Each row of a before or after table is a point. The points were changed in one or more steps. Then noise was added and the rows were shuffled. The steps act on columns, c1 being the first. Name the steps. A step turns or swaps two columns, mirrors them in a line or flattens them onto one, adds a multiple of one to another, or multiplies or shifts one. Angles are multiples of 10 degrees, from the lower column toward the higher: turns from -170 to 170, lines from 10 to 170 but not 90. Use the fewest steps. Two steps may share a column if one is a turn and the other turns, adds or multiplies; they go together, in the order done. Otherwise the lowest column goes first.

Before (13 x 3):
.37; .35; -.70
.23; -.18; .04
.39; .23; .09
.08; .31; .38
.02; .26; -.15
.04; .58; -.54
.02; -.11; .38
.11; .45; -.30
-.11; -.21; .29
-.12; -.02; .34
-.11; .29; .49
-.02; .26; .03
.00; .44; .12
After:
-.53; .31; .37
-.57; .59; -.54
-.37; -.17; .05
-.20; .26; .08
-.71; .27; .48
-.56; -.11; .39
-.62; .24; .03
-.56; .25; -.15
-.50; .46; -.30
-.60; .44; .12
-.72; -.01; .34
-.70; -.19; .29
-.23; .35; -.70
Steps: shift c1 by -.60

Before (9 x 4):
.11; .24; -.18; -.14
-.16; .15; .17; -.05
-.40; -.34; .15; -.04
-.05; .17; .20; .11
-.13; .06; .00; .04
.27; .21; .42; .05
.05; .10; .09; .13
-.38; -.18; .32; -.04
-.11; -.38; -.03; -.07
After:
-.41; -.86; .17; -.03
-.12; -.91; -.03; -.07
.14; .62; -.16; -.14
-.06; .42; .22; .08
.01; .26; .09; .12
-.10; .16; .02; .01
-.16; .38; .16; -.07
.26; .52; .42; .05
-.37; -.46; .34; -.04
Steps: multiply c2 by 2.5

Before:
-.08; -.10; -.58; -.14
-.30; -.16; -.28; .01
.50; .37; .48; -.27
.48; .76; .34; -.30
.05; -.19; -.06; -.03
-.02; .40; -.23; .02
.70; .25; -.11; .28
.39; .35; -.50; -.11
After:
.13; .56; -.20; .12
-.01; .02; -.03; .01
.04; .96; .12; .04
.09; .57; .19; .10
-.03; .60; -.09; .02
.47; .44; -.03; .51
-.13; .05; -.11; -.15
-.11; .09; -.22; -.10
Steps: flatten c1 and c4 onto the line at 50 degrees; shift c2 by .20; multiply c3 by 0.4

Before:
-.32; .55; .11; -.27; -.25; -.19
.43; .13; .24; -.57; .18; -.03
.08; -.18; -.54; -.30; .24; .28
.34; -.26; -.37; .01; -.14; -.26
-.20; .37; .30; -.04; -.53; .40
-.37; -.04; -.62; .00; -.12; -.49
-.31; .05; -.03; -.23; .16; -.21
.41; -.03; -.18; -.03; .25; -.43
-.18; -.19; -.42; -.42; -.30; -.08
-.34; -.22; .20; .08; -.04; .40
.19; .27; -.34; -.33; -.19; .24
.38; -.21; -.50; -.04; .38; .36
-.41; -.32; -.42; .06; -.18; .14
.06; .14; -.33; -.51; -.10; -.02
After (14 x 6):
.31; -.36; -.39; .33; -.44; -.14
-.22; .15; -.42; .37; -.15; .17
-.06; -.24; -.56; -.43; .38; .25
.18; -.09; -.14; -.36; -.44; .25
-.27; -.32; -.33; .14; .22; .40
.01; -.13; .26; .29; .34; -.26
.21; -.36; -.44; .39; -.12; .11
-.47; .45; .15; .36; .29; -.16
.20; .04; -.03; -.06; .29; .29
-.12; .02; -.36; .25; -.04; .46
.10; .20; .18; .28; -.46; .49
-.10; -.43; -.28; .08; .43; -.12
-.20; .58; -.09; -.04; .36; .31
-.18; -.38; -.26; -.21; -.34; .11
Steps: turn c1 and c5 by -100 degrees; turn c2 and c3 by -20 degrees; turn c4 and c6 by -120 degrees

Before:
.18; -.03; .32; .57; -.02; .16; -.22; .24
.12; -.20; .01; .42; .41; .08; .08; .28
.26; .57; -.20; .19; .37; .28; -.15; -.29
-.15; .63; .09; -.13; .05; .25; -.18; -.45
-.18; .34; .05; .22; .36; -.94; .04; .10
.18; .00; .31; .01; -.40; -.38; .03; -.35
.31; -.19; -.16; -.16; .29; -.29; -.29; .26
.21; -.24; -.08; -.08; -.67; -.11; -.12; .13
.04; .03; -.10; .36; .22; .08; -.28; -.37
After (9 x 8):
-.41; -.05; .27; -.47; -.11; .27; -.18; -.11
.08; -.58; .07; .20; .32; -.31; .07; -.50
-.04; -.60; -.34; -.31; .19; -.07; .05; -.44
-.24; -.45; -.12; .07; -.01; -.36; -.38; .79
-.29; -.09; -.23; -.22; -.10; -.32; -.13; -.38
.27; .04; -.27; -.17; -.23; .07; -.43; .21
-.34; -.02; -.22; -.33; -.41; .27; .04; .08
.10; .13; .52; -.15; .17; -.50; -.03; .13
.16; .62; .25; -.10; .31; .04; -.19; .09
Steps: mirror c1 and c4 in the line at 150 degrees; turn c3 and c5 by 30 degrees; turn c2 and c5 by 140 degrees; turn c6 and c8 by -60 degrees; turn c7 and c8 by 30 degrees

Before (12 x 9):
.22; .11; -.07; -.20; -.21; -.25; .06; -.11; -.12
.11; -.12; .08; -.01; .10; -.23; -.26; .15; -.05
.21; -.08; .08; .06; .08; -.01; .12; .22; .07
-.11; -.10; .22; -.04; -.05; .01; -.05; .26; -.02
.19; -.42; .19; .06; .10; -.10; -.06; .15; .08
.14; -.18; .28; -.08; -.11; .15; -.01; -.16; -.44
.10; .26; -.03; .23; -.41; -.21; -.06; .44; -.15
-.22; -.02; .28; .13; -.07; -.12; -.94; .15; .03
-.06; .15; -.07; .38; -.18; -.28; .15; .12; .16
-.06; .27; .13; .22; -.05; .14; -.06; .07; -.20
.03; -.11; -.03; -.01; .11; -.34; .04; .08; -.10
.16; -.08; .44; -.16; .19; -.28; -.07; .03; -.09
After:
-.03; -.12; -.01; .08; .12; -.35; .12; .09; .06
-.24; -.02; .28; .06; -.06; -.13; -.91; -.07; .20
.28; .11; -.06; -.02; -.21; -.25; .14; .16; -.18
-.17; -.10; .21; -.01; -.04; -.01; -.03; .14; .22
.10; -.09; .43; -.04; .19; -.26; .03; .17; -.04
.08; .25; .13; .29; -.04; .13; -.12; -.01; .09
.17; -.08; .07; -.02; .08; .00; .12; -.01; .24
.04; -.18; .28; .29; -.11; .14; -.06; .27; -.27
.26; .27; -.03; .25; -.40; -.22; .02; .07; .45
.03; .15; -.07; .13; -.18; -.29; .23; -.32; .24
-.03; -.42; .19; -.03; .11; -.10; -.05; -.04; .18
.04; -.12; .08; .02; .10; -.23; -.18; .09; .13
Steps: add 0.5 times c2 to c1; turn c4 and c9 by 50 degrees; turn c8 and c9 by 70 degrees; add -0.3 times c6 to c7

Before:
-.21; -.09; -.30; .02; -.04; -.06; -.10; .19; .24; -.44; -.12
-.18; -.06; -.13; -.15; -.07; -.08; .10; .10; .16; .31; -.19
.40; -.09; .18; -.10; .02; .32; .15; .08; -.07; .13; -.11
-.34; .38; .23; -.06; -.22; .19; -.36; .17; -.19; .23; .17
-.10; -.08; .12; .07; -.10; .00; .16; .20; .30; -.39; .35
-.01; -.04; .23; .03; .03; -.12; .04; -.01; .12; .02; -.15
-.18; .24; -.03; -.16; .11; -.15; .06; -.25; -.20; -.01; .38
-.36; -.06; .22; .25; .04; .02; .10; .11; -.05; -.21; .33
.22; .04; .08; -.02; -.28; -.07; .12; -.42; -.43; .03; -.05
.20; -.12; -.24; .04; .07; -.21; .03; .13; .14; .12; -.09
After:
.25; -.07; .13; -.15; -.10; .00; -.25; .46; -.19; -.38; .15
-.52; .25; -.01; .09; .12; -.13; .24; -.34; -.07; .00; .14
-.50; .04; .07; -.04; -.29; -.07; .43; -.93; .08; .01; -.03
.44; -.09; .18; .00; .02; .32; .12; -.10; -.12; .12; -.05
.36; -.13; -.24; -.07; .09; -.19; -.13; .13; -.05; .13; -.04
.03; -.05; -.13; .05; -.06; -.08; -.11; .33; -.23; .33; -.05
.01; .38; .24; .30; -.21; .19; .09; .54; .30; .24; .07
-.08; -.08; .23; -.24; .03; .02; -.02; .44; .08; -.22; .12
.14; -.08; -.30; .05; -.03; -.07; -.23; .48; -.01; -.43; -.04
-.02; -.05; .24; -.04; .05; -.12; -.13; -.02; -.06; .02; -.06
Steps: multiply c8 by 2.5; turn c1 and c8 by -40 degrees; turn c4 and c7 by 140 degrees; turn c7 and c9 by 110 degrees; multiply c11 by 0.4

Before (9 x 12):
-.01; -.08; .01; .38; .12; .34; -.35; -.27; .36; .30; .22; .07
-.24; .06; -.27; .00; .11; .37; -.12; -.25; .11; .16; -.02; -.04
.01; -.03; .02; -.06; .09; .28; .15; -.49; .28; .20; .71; -.10
.23; .34; -.06; .25; -.59; .36; -.29; -.13; .34; .09; .08; -.05
.33; -.15; .00; .09; .08; .36; -.23; -.48; .16; -.26; .10; -.35
-.26; .35; -.18; -.26; .24; -.93; -.38; -.33; -.38; .39; -.03; .09
.37; .27; -.24; .13; .17; .38; -.33; .34; .32; .15; .19; .14
.07; .20; .01; .16; -.06; -.84; -.10; -.18; .27; .43; .03; -.86
.25; .34; .00; .36; .28; -.38; .00; .14; .31; -.59; -.06; -.15
After, 9 rows:
.04; .07; -.19; .02; .11; .36; -.11; -.44; .00; .18; .24; -.12
.02; .20; .12; .16; -.07; -.82; -.09; -.37; .61; .43; -.07; -.65
-.12; .35; .10; .35; .27; -.38; -.01; -.06; -.03; -.59; -.24; -.35
.05; .35; .05; .24; -.59; .37; -.29; -.32; -.14; .11; -.25; -.32
.02; .33; -.07; -.26; .25; -.95; -.39; -.53; .12; .39; .28; .38
.04; -.14; .09; .08; .07; .37; -.22; -.68; .23; -.26; -.34; -.31
.70; -.05; .12; -.05; .10; .30; .16; -.68; -.05; .20; -.16; -.31
.21; -.07; .12; .37; .13; .34; -.34; -.48; -.24; .28; -.03; -.27
.11; .28; -.14; .13; .17; .37; -.33; .12; -.28; .12; -.40; -.21
Steps: turn c1 and c11 by -100 degrees; shift c3 by .10; shift c8 by -.20; mirror c9 and c12 in the line at 120 degrees
